Each row is a point. Examples show where two turns around zero, p and q, send a point. Write where each new point lands after one turn and then the other. Backwards means that the second turn is done in reverse. Each puzzle has new turns, and all numbers are rounded.
In the rows, zero is written as 128.

Turn p:
[144  98 133] => [141  97 136]
[136  96 126] => [133  95 129]
[106 172  94] => [112 171  89]
[139 142 146] => [139 142 146]
[114 132 141] => [114 134 140]
Turn q:
[179 133 117] => [176 141 113]
[139 121 136] => [141 121 133]
[131 150 141] => [130 147 145]
[107  91 126] => [111  90 121]
[118 126 147] => [121 121 147]
[ 95 146 100] => [ 90 147 108]
Where do these land?
p, then q backwards: [112 111 168] => [103 126 167]
q, then p: [130 117  89] => [128 122  88]
p, then q: [124 164 126] => [123 164 131]
q, then p: [146 121 129] => [146 121 127]

Turn p:
[145 100 147 121 139 150] => [154 102 125 120 141 150]
[141 153 136 143 137 144] => [151 142 138 150 120 132]
[ 93 139 110 101 145 148] => [ 99 154 124 131 142 165]
[149 132 108 116 126 162] => [150 145  98 128 124 149]
[118 156 123 120 132  63] => [ 99 156 156 115 141  78]
[113 151 144 118 107  84] => [105 141 162 104 113  99]
[159  99 139 122 122 141] => [159 103 113 110 131 134]
[101  83 118 158 132 128] => [100  82 111 149 137 128]
[133 140 126 153 112 132] => [134 128 126 145 103 117]
Turn q:
[143  98 134 119 145 155] => [160 117 139 124 155 142]
[124 194  97 124 104 108] => [ 96 177  99 112  91 109]
[109 123 130 169 137 169] => [139 141 135 172 133 167]
[159 106 134 113 113  98] => [142 103 143 107 119  92]
[134 127 157 153 141 135] => [126 131 151 157 147 124]
[ 97 127 116 124 116 115] => [109 114 111 125 108 141]
[106 126 128  96 120 141] => [117 122 126  99 130 155]
[151 123 128 125 148 103] => [136 118 120 127 143  94]
Where do these land?
p, then q: [114 125 125 148 126 105] => [111 105 124 143 119 125]
p, then q: [155 124 160 140 157 119] => [143 117 149 139 158  96]
p, then q: [109 142 110 148 136 142] => [123 141 125 159 112 139]
q, then p: [121 130 160 150 115 127] => [123 104 156 140 113 132]
p, then q: [171 129 113 151 146 145] => [162 145 118 146 123  92]
q, then p backwards: [122 110 126 137 128 131] => [130 120 137 140 131 141]
p, then q backwards: [116 140 118 120 104 113] => [126 153 126 120 110 113]
p, then q: [130 143 132  37 148 158] => [128 188 123  81 183 159]
p, then q: [113 109 109 121  93 113] => [117 106 106 106 104 145]
